Rows are points. Any point is a mix of the corners, with weights that add up to 1. It lies inside the corners' shape when no weight is negative. Is each point inside? If not, which corners have a negative weight?

Corners:
(1): [2.0 6.3]
(2): [-7.7 -2.4]
(3): [ 2.3 -3.3]
Points:
[4.4 0.5] -> outside (2)
[4.7 4.4] -> outside (2)
[0.6 4.2] -> inside
[-4.3 -5.4] -> outside (1)

Corners:
(1): [-10.0  -3.7   3.3   2.4   0.7  -2.4  -0.3  -4.4   1.7]
(2): [ 0.1 -8.4 -3.7 -0.2  3.8  4.0  1.5  2.8  7.7]
(3): [-11.4   9.4  -0.3   3.2  -1.2  -3.6  -1.5   0.9  -4.4]
(4): [ 4.7 -3.4  3.3 -4.9 -1.8  4.9 -1.2  4.3  1.5]
(5): [ 3.6 11.7  5.4  9.0 -0.4  3.2  5.7  5.4 -7.3]
(6): [-1.3 -3.5 -1.8 -0.9  1.6 -6.4  1.6 -0.1  1.1]
(7): [-6.0  2.0 -3.0  0.0 -9.9 -2.3 -2.0 -8.7 -3.1]
(8): [ 3.7 -4.9  0.2  0.0 -7.2 -0.2 -0.3  5.7  3.1]
(9): [-7.4  4.9 -0.1 -1.1 -5.2 -4.5 -9.8 -9.8  7.0]
(10): [ 1.6  1.6  1.7  7.6  0.0  2.4 -3.0  3.3 -8.5]
Points:
[-5.1  2.5  0.5  4.3 -1.3 -1.6 -1.5 -0.3 -2.8] -> outside (4)
[-2.0 -1.4  1.0  1.0 -1.8 -0.3 -1.9 -1.1  2.1] -> outside (3)
[-0.3  1.8 -0.1  1.3 -2.7 -0.7 -0.5  1.6 -1.4] -> outside (1)
[ 1.0  4.5  2.5  4.4 -2.4  1.0  2.1  2.8 -2.8] -> inside
